Each row of a before or after table is a point. The points were changed in one or more steps. Then noise was added and the rows were shuffled. The steps act on how far a point lies along the listed directions, d1 being the first. What was done? A step turns or swaps two directions, mirrors them in a line or flattens them onto one, adds a multiple of one to another, or multiplies one. Angles are multiples of 10 degrees, from the lower direction toward the higher: turns from -170 to 170, lines from 10 to 170 but not 90. Use the fewest steps. Two steps may share a direction if one is a turn and the other turns, adds or multiplies; they go together, in the order done. Otherwise the lowest direction goes first.

Directions:
(1): [-28 -62  -2]
(2): [-49  21  43]
Before, 11 rows:
[[ 21 -13 -26]
 [ 41 -16  -2]
 [ 49 -25 -36]
 [ 49  -8 -48]
 [ 35 -65 -35]
 [-46 -24  10]
 [-54 -45  30]
 [-57  -8   1]
 [-33 -46  -1]
 [ 69 -22 -64]
 [ 63 -39 -47]]
After, 11 rows:
[[-45 -31   9]
 [ 37 -29 -50]
 [ 31 -42 -37]
 [ 41 -64 -41]
 [ 36 -20  -4]
 [  8 -77 -23]
 [ 52 -56 -66]
 [-59 -27  44]
 [-49  -5  18]
 [ 15 -21 -19]
 [-59   6   9]]
Steps: turn d1 and d2 by 20 degrees

Directions:
(1): [ -8 -41  25 -85  17  15  13  47]
(2): [ 47  41  56  -4  61  26 -24 -19]
(3): [ 0 40 -8 35 26  6 51 79]
(4): [ 45 -43 -31  24  19 -15 -66  45]
Before (13 x 8):
[[   8   43   81  -11   24   17   -3  -43]
 [ -52    1  -19  -26  -51   16   21   13]
 [  65   63   58   40   40   18  -17  -19]
 [  71  -49    4  -22   60  -34  -43   94]
 [  41   12   22  -13   12   13  -52  -60]
 [ -48   15  -52   14  -32  -10   17  -45]
 [  13   40   39  -26   12   22   19  -22]
 [ -35   21   65  -44   26   11   64  -39]
 [  -9   13    2    9  -11  -22   29  -75]
 [  -7  -15   13    8  -29   -4  -27  -79]
 [ -49  -41  -13   -3  -52    9    4  -57]
 [ -56  -49  -15 -108  -10    2   31   81]
 [  55  -18  -11   -2   53   -4  -54   73]]
After (13 x 8):
[[   4   -3   -4    5   -9  -30    4  -81]
 [ -32  -38  -29  -27  -53    7  -26    4]
 [  13   62   32   -9   16   25   22  -47]
 [  28   23   34  -12   64  -19   60  116]
 [  11  -56   39  -53   28   -9  -49  -59]
 [  75   52   49   41   39   14  -37  -21]
 [  21   14   74  -15   23   13  -48  -46]
 [  22   41   10   -3   57   16   36   90]
 [ -33   -4  -55   11  -32  -16  -13  -51]
 [ -57  -26   -4    1  -51   17   26  -53]
 [  37    4   25  -31   17    8  -31  -31]
 [ -46  -73  -20 -108   -9  -10    1   76]
 [ -29   23   24   13  -28   -1   25  -70]]
Steps: mirror d3 and d4 in the line at 40 degrees

Directions:
(1): [ 38 -48 -67  17 -21 -19  11  37  55 -40 -41]
(2): [-56 -11  29  27   3  83  -7   3  51 -52   6]
(3): [ 28   0 -75 -14  50  61   0 -60   2  21  16]
(4): [-19 -17  15  30  28  -2 -46  -2  37  81 -66]
Before:
[[ 60 -19 -61   7  17 -52   1  30  15  55 -85]
 [ 54   8 -37 -21   2 -45  -8 -22 -61  65  27]
 [ 52  14 -50 -30  19 -10  49 -20 -42 -78  51]
 [ 28  41  22 -22 -11 -50  22  28 -98   6  47]
 [-56  44  88  18  -4  -4 -32  23  -2  21  -2]
 [-31  30  -6 -47  39  62  -9 -70 -52  15  25]
 [ 14  30  14 -46   5 -53   7  -5 -37  31  22]
 [ 38  31  -6 -32 -29 -33  55   2 -54 -42  40]
 [ -2  16  44 -27   5 -78 -20   9 -34  62 -51]
 [-33  24  29  18  64  79 -24 -44  49  28   4]
 [ -9   7 -24   5  18  86  41 -23  -1 -72  38]]
After, 11 rows:
[[  46   -4  -88   -3   25   56   30   -1  -19  -49   41]
 [   9    8  -41  -33   24   44   16  -30   15  -29   38]
 [ -30   11    9   22   69   83  -28  -30   29   63  -48]
 [ -16  -14  -28   13   12   98  -10  -31   21  -30   45]
 [  -1  -19   21   28  -49  -45   33   71   15  -63  -34]
 [   3   32  -23  -48   56   52    0  -73  -34   20   20]
 [  44  -22  -77    2   -4   27   39    0   35  -53  -11]
 [ -31   50  105   -4  -14  -36    8   28  -16  -20   35]
 [  20  -47  -48   30    9   12   18   32   62  -91  -31]
 [  27   62   -2  -39    3  -38   12  -14  -68   14   50]
 [ -49    4   34  -32  -40   23   22   16  -25 -100   27]]
Steps: turn d1 and d4 by 70 degrees; turn d2 and d3 by -120 degrees

Directions:
(1): [ 40  29 -10  13   2  38 -35  22  71  64   6 -50 -20 -61 -31 -58  33  31]
(2): [-72   5 -62   4   5 -17 -37  72 -15  -4  61 -12 -10  15  57 -14  64  -8]
Before, 13 rows:
[[  -6    5  -67  -18  -14   -9  -52   59   15   54   27  -54  -22  -17
    12  -29   81   24]
 [  56    4   26   26   17   34   15   -6   54   55  -13  -34  -24  -45
   -52  -50    6    4]
 [-110    0  -58  -16  -21  -45    4   61  -30  -35   43   -9  -11   70
    68  -26   61  -10]
 [  -8  -27   11   -8    4   -1   28   -3  -44  -11  -16   15    2   33
   -17   35  -31    4]
 [   4    0    5  -31    1  -51   39   21  -30  -55    6   21  -13   47
    39   43  -18  -49]
 [ 111   32   59   20   14   48   -3  -48   76   43  -36  -17    2  -50
   -78  -10  -46   25]
 [  62  -23   77  -16   -9  -23   47  -61  -26  -48  -56   47   20   33
   -66   38  -92   18]
 [  30   -5   48   -5    0  -13   25  -29   -8   -4  -40   27    8   -2
   -22    0  -49   13]
 [ -66  -34  -11  -10   26  -32   65   -8 -113  -54   30   62   64   83
    51   67   -6  -64]
 [ -46   42  -52   25   -2   36  -74   63   42   39   93  -55  -41  -51
    31  -53   91    7]
 [   8  -35    1  -30   22    3    2   -9  -42  -15  -15  -13   -6    9
    32   12  -17  -13]
 [  75   19   37   -8   15   51   -3  -62   58   35  -42  -24  -29  -43
   -80  -35  -39   31]
 [  23   18    3  -10   17   15    1   39   30   16   11  -24  -13  -39
    16  -20   39    7]]
After:
[[ 12 -30  51 -20  -6 -50  46 -51 -58 -77 -34  67  24  70 -23  48 -75  -1]
 [-13  11 -15 -23  -3 -61  22  60 -29 -46  19  13 -23  41  53  22  15 -42]
 [-30 -26  -1 -10   3 -13  24  14 -54 -21  -8  13  -1  39   2  37 -18   2]
 [-92 -22 -58  -4  33 -33  33  37 -97 -38  67  43  52  76  75  38  39 -61]
 [ 10   1  35 -14   4 -26  25 -30 -23 -25 -33  29   4  14  -6  10 -50   4]
 [ -4 -30  -1 -32  17   3  -6  -2 -37 -11 -12 -11  -3  16  36  10 -17 -14]
 [ 66   9  58  -8  15  43  24 -86  22  -4 -63   2 -25 -20 -77  -9 -73  20]
 [ 33   9 -58 -18 -12  11 -40  36  39  62  10 -58 -24 -43 -13 -47  62  36]
 [-93  20 -74  -7 -33 -28 -16  82  10   6  52 -35 -23  27  54 -61  83   2]
 [ 40  16  14  -5  14  19   6  22  41  17  -2 -23  -5 -36   5 -17  28   9]
 [112  15  78  16   2  32  27 -73  40   3 -60  17  16 -16 -70  19 -72   5]
 [ 12  48 -27  22  -1  57 -61  42  80  61  63 -74 -45 -79 -12 -70  72  26]
 [ 67  -6  47  23  11  29  38 -31  37  47 -32 -23 -10 -32 -64 -24 -27  -9]]
Steps: turn d1 and d2 by -30 degrees

Directions:
(1): [ 38  24  -6 -32   7 -17  -4  76 -26  27 -42 -65 -31  35 -39 -85 -73  49
 -11 -40  -8   8   7 -14]
(2): [ 45   1  -2   0  18  28  35  22 -82 -36  -9 -19  -8 -36  78  11  20   9
 -51 -21  13 -59 -96  -9]
(3): [-19 -10  -7  44   8 -21 -74  15 -30  21 -23 -90   0 -42  32  35  72  47
  -8 -18  40  56  44  11]
(4): [ 58  42  34   6   6 -19  -8 -12  16  46 -21  72   8 -65   8 -62  30  36
 -37  64  27  32   2 -68]
(5): [ 19 -62 -12 -41  29  -1 -29  53  14  54  57  13  12  58   3   6  69  43
  24  27 -64  20 -64  -9]
Before:
[[  16   32   -3    1   29    3   22   28  -69  -67  -43  -44  -27   -3
    31  -14  -30   17  -30  -35   14  -59  -47   14]
 [ -38   25   24   41  -15  -15  -26  -52   36  -17   -7   24    7  -34
     6   11   32  -12   14   14   29   50   75  -12]
 [ -37   -7   -8   30   -3  -18  -14  -30   57   18    2   34   12  -28
     3    8   45   -8  -12   19   17   26   54    8]
 [ -20    0   21   58    1  -27 -111  -23   19   40  -42  -54    6  -45
   -24   16   70   48    8    4   54   94  101   -4]
 [  14    6    5   23   -8    5   16  -41   36    0   -7   71    2  -18
   -16    3   31    2   18   23    6    8   25  -18]
 [  46   -4   -5  -27  -13   14   24   49  -16  -19  -24  -20  -17   27
    -9  -27  -23   19  -11  -22  -12  -37  -34    1]
 [  16  -18  -28   -3   27   11   10   40  -28  -15   -4  -48    8   21
     9  -23  -18   19    5  -21  -20   -2  -30    6]
 [  -8   65   30   79  -18  -66  -76  -46   52   76  -35   -9   16 -121
   -31  -57   65   59  -23   67   84  111  118  -56]
 [  17   24    5   -7    6   11   45   10  -29  -31  -30   35   -8   20
     2  -46  -78   17    5   -2   -5  -50  -23    4]
 [  -2  -14    4  -11    5   13   19   28  -28  -16    8  -28   -9    0
     1  -14  -20    8  -23  -15  -20  -15  -39    6]
 [   5   -8   24  -24    2   19  -62  -30   67   52   16   15    7   -8
   -30  -10   45    2    5   72  -22   50   45  -25]
 [  11   -2   -7   -5  -12  -32  -42  -25   -1   11   -7   15   -1  -28
    -7   -5   32   25   -8   52   25   70   11    7]
 [  -6   -3  -33  -15   -5    9   31   30    5  -17  -20  -32  -27   25
   -48  -32  -64  -12   -2  -23   -8   -1   13   19]
 [ -22   40   20  -15   -6  -27   -6  -31   54   13  -11   75   16   -9
   -69  -32  -21  -22    8   24   21   16   66  -11]]
After, 14 rows:
[[ 34 -14 -12  12   9  19  18  11 -30 -13 -10   3 -12  -6  22  13  39  27
    0 -20  -1 -19 -34  -6]
 [  8   9  16   3  -2  58  -4 -50 -21 -40  -9 -26  -6 -57  47  37  22 -40
  -42  19  19 -36 -14   0]
 [-22 -37 -24   3   2   5  -6  -7  43  11  26  23   4   1 -21  23  43  -9
   14  37 -14  37  12  10]
 [ -8 -26   1 -15  27   7  -8  -1 -20 -10  35  42  27 -12  33  51  85  -6
  -12  11  -2 -27 -58   7]
 [-17   3 -15  21   7  -7  -8 -13  30  -6 -10 -12  21   1 -28 -20 -21  -3
   26  10   1  39  50   4]
 [ -3  18   4   5 -20  34 106 -69  14 -58  49  90  16 -23   7   4 -33 -77
  -15  30  -8 -95 -82  -5]
 [-27  -8  10   2  -4 -10 -16   9  19  12   6 -20  -1  -3 -36 -19 -14  12
    0   4 -12  34  30   3]
 [-15  12   1 -26  21 -35 -27  26  50  13  -7  12 -10  67 -73 -49 -30  32
   40  18 -36  26  37   5]
 [-20 -31  -4   4  19 -17 -48  23  15  35  10  10  14  42 -10  -2  29  61
   48  28 -28  38  20  14]
 [ 11   7 -13 -15 -20  -3  20 -36 -28 -46  -9  21 -11 -17   5   3 -27 -20
  -18  21  21   1 -30  26]
 [ 13  23  29   3 -15  49  76 -84   1 -79  -7  97   4 -17  -4  11 -57 -81
  -16   6  12 -88 -42  -2]
 [  8  -6 -15   3  10  13  47   5 -13 -24  -2  24  -5 -22  46  -4  10 -15
  -49 -14   5 -54 -47   6]
 [ -6 -13   0   3 -25 -12 -33  10  49  12 -13 -10   1  19 -43   3  21  17
   27   8   0  34  58  10]
 [ 21   4  13 -13   8  27  50  -2 -25 -51  19  44  -5   6  49  -3   5 -19
  -14  -6 -21 -44 -72 -19]]
Steps: turn d1 and d2 by -120 degrees; turn d3 and d5 by -140 degrees; multiply d4 by 0
